Each row is a point. Examples show where two turns around zero, p and q, send a point. Where does a point land after both, in the order given? Backwards means that the second turn is done in reverse. Each puzzle has new turns, and all numbers are rounded.

Turn p:
17 -6 -35 => 6 7 -38
38 -2 41 => 49 0 28
-13 -52 36 => 11 -60 21
-10 -5 -14 => -13 -4 -12
20 38 4 => 11 40 10
-52 28 -32 => -64 18 -8
Turn q:
-39 -37 21 => -53 -21 9
12 15 19 => 12 11 22
-17 -1 -56 => -3 3 -58
-21 1 20 => -24 8 15
65 23 -4 => 68 0 12
Where do these land?
q, then p: -23 19 -27 => -23 28 -18
p, then q: -24 11 17 => -24 6 20
q, then p backwards: 8 35 -16 => 33 19 -10
p, then q: 39 -65 25 => 37 -71 4

Turn p:
16 -34 64 20 => -6 -34 67 16
-14 -3 -6 -14 => -14 -2 -12 -11
20 -22 -21 -18 => 21 -24 -14 -21
-9 38 -10 19 => 1 38 -11 20
-5 -14 -28 -6 => 3 -14 -28 -4
-18 31 15 22 => -15 32 10 25
11 5 -13 -23 => 10 4 -10 -25
Turn q:
46 9 13 8 => 49 4 5 -5
-18 10 1 8 => -15 11 11 6
-17 -4 24 11 => -10 -10 27 8
-4 10 25 -18 => -2 -5 20 -25
12 -16 14 0 => 13 -20 5 0
-19 -9 -76 -8 => -34 20 -67 16
Where do these land?
q, then p: 36 -13 -9 5 => 38 -10 -6 0
q, then p: 3 -12 37 14 => -1 -22 35 5
q, then p: -36 3 -22 -19 => -34 10 -30 1
p, then q: 8 -27 19 13 => 6 -30 14 14
q, then p backwards: -31 9 -35 8 => -42 21 -4 8
p, then q: 21 40 9 -22 => 13 23 12 -42

Turn p:
28 -5 -14 -26 -21 5 => 25 -9 -16 -25 -24 6
-38 0 -26 39 -34 49 => -45 18 -37 35 -24 42
23 -54 36 -18 47 -18 => 21 -48 38 -25 52 8
-6 7 -11 22 45 -44 => 11 -5 6 33 39 -42
-45 29 -28 -21 -8 -13 => -29 26 -36 -9 -2 -37
15 -7 21 -26 -31 -31 => 3 -25 18 -31 -30 -22
22 30 22 30 2 53 => 12 44 26 21 -13 47
Turn q:
12 -24 36 3 41 -35 => 30 -28 30 0 28 -39
-5 -27 11 35 11 3 => 1 -31 6 34 4 -6
15 -7 -35 8 12 3 => 14 -11 -37 0 -1 2
-28 -16 -35 -29 -33 24 => -35 -12 -16 -31 -26 39
22 -14 33 19 27 10 => 28 -13 20 29 28 1
-39 34 -31 -53 -23 45 => -54 34 -20 -44 4 49
40 -22 41 -7 4 -9 => 47 -8 40 3 4 1
-17 76 -19 25 -40 -40 => -31 70 -21 11 -41 -46
Where do these land?
p, then q backwards: -51 -16 6 34 -34 -41 => -66 -16 -2 44 -10 -17
p, then q backwards: 9 3 15 -28 -20 -33 => -5 -16 1 -17 -7 -44
p, then q: 27 -41 -37 17 22 18 => 31 -31 -38 22 12 29
q, then p: 13 29 45 55 37 22 => 16 15 39 71 30 -4
p, then q: -9 -46 -24 -8 -2 41 => -14 -25 -36 -8 17 45
q, then p: 13 17 -8 -37 31 1 => 32 19 -9 -26 25 -11
q, then p: -3 54 3 -33 -33 -8 => -9 55 3 -25 -25 -29

Turn p:
-41 -59 40 -7 45 7 -36 4 => -24 -78 19 -16 33 -6 -38 17
26 -34 23 33 41 -18 0 25 => 29 -39 18 32 19 -43 -4 11
17 36 0 -51 -40 19 -4 12 => 19 38 7 -42 -19 42 20 16
16 -40 -31 -35 -12 18 4 -19 => 16 -34 -28 -19 -30 28 11 -23
-2 29 -35 7 -57 24 25 13 => -15 45 -19 16 -45 28 29 14
44 -16 -32 51 2 18 -36 -14 => 42 -6 -36 55 -7 11 -37 -3
-12 28 43 27 -51 -39 62 -19 => -37 49 66 24 -28 -20 25 -37
-27 -20 18 -6 10 -27 -28 2 => -15 -21 14 -22 4 -22 -35 6
-50 29 -47 -13 23 -22 -16 0 => -38 22 -52 -34 16 -27 -13 7
29 46 20 -5 38 21 30 -5 => 22 24 10 9 55 10 41 -9
Turn q:
-36 32 0 -5 -15 -27 1 57 => -12 41 -12 17 -9 -25 -5 60
0 -29 24 -32 -31 35 19 -11 => 4 -6 32 -38 -37 17 31 -5
-31 20 -60 -26 -27 -14 -12 -23 => -26 11 -70 -13 -34 -13 -1 -10
-13 -8 20 46 27 -10 21 4 => -14 -12 24 42 32 -5 17 3
29 -5 -36 -50 54 25 5 0 => 0 10 -19 -67 51 17 -5 -18
-36 29 3 47 7 -12 -44 -1 => -35 4 -4 56 -5 -7 -45 1
50 -52 -23 39 22 -11 -44 -17 => 23 -81 -11 5 30 11 -39 -16
41 -31 43 -48 -21 3 22 -40 => 47 -13 39 -47 -26 -14 29 -39
-4 43 28 28 -16 10 32 31 => 13 45 20 43 -2 18 19 24
Where do these land?
q, then p: 3 -32 -14 -27 13 0 33 -40 => -12 -21 -3 -25 -4 -1 31 -51
p, then q: 24 19 -23 -43 4 15 13 -23 => 11 19 -20 -32 8 24 23 -34
q, then p backwards: 27 -12 43 28 12 -17 -45 14 => 19 -27 47 31 8 -14 -40 1
q, then p: -51 36 -20 33 -21 -6 -29 -26 => -49 29 -27 31 -27 0 -42 4
q, then p backwards: -33 51 -16 8 -16 1 6 -21 => -10 25 -39 31 -27 -1 20 -20
p, then q: 13 -2 30 39 22 -53 -12 55 => 41 -9 17 34 22 -57 -26 37
q, then p: 4 -33 34 -58 22 30 27 7 => 1 -9 47 -57 24 13 38 -11
p, then q backwards: 38 -33 2 -6 22 52 47 6 => 29 -37 -11 47 -18 5 54 -15
q, then p: 1 -25 -37 -25 16 27 1 15 => -8 -26 -25 -37 7 16 24 14
p, then q: -26 32 1 50 -74 -48 -40 14 => 2 44 -9 52 -61 -18 -64 30
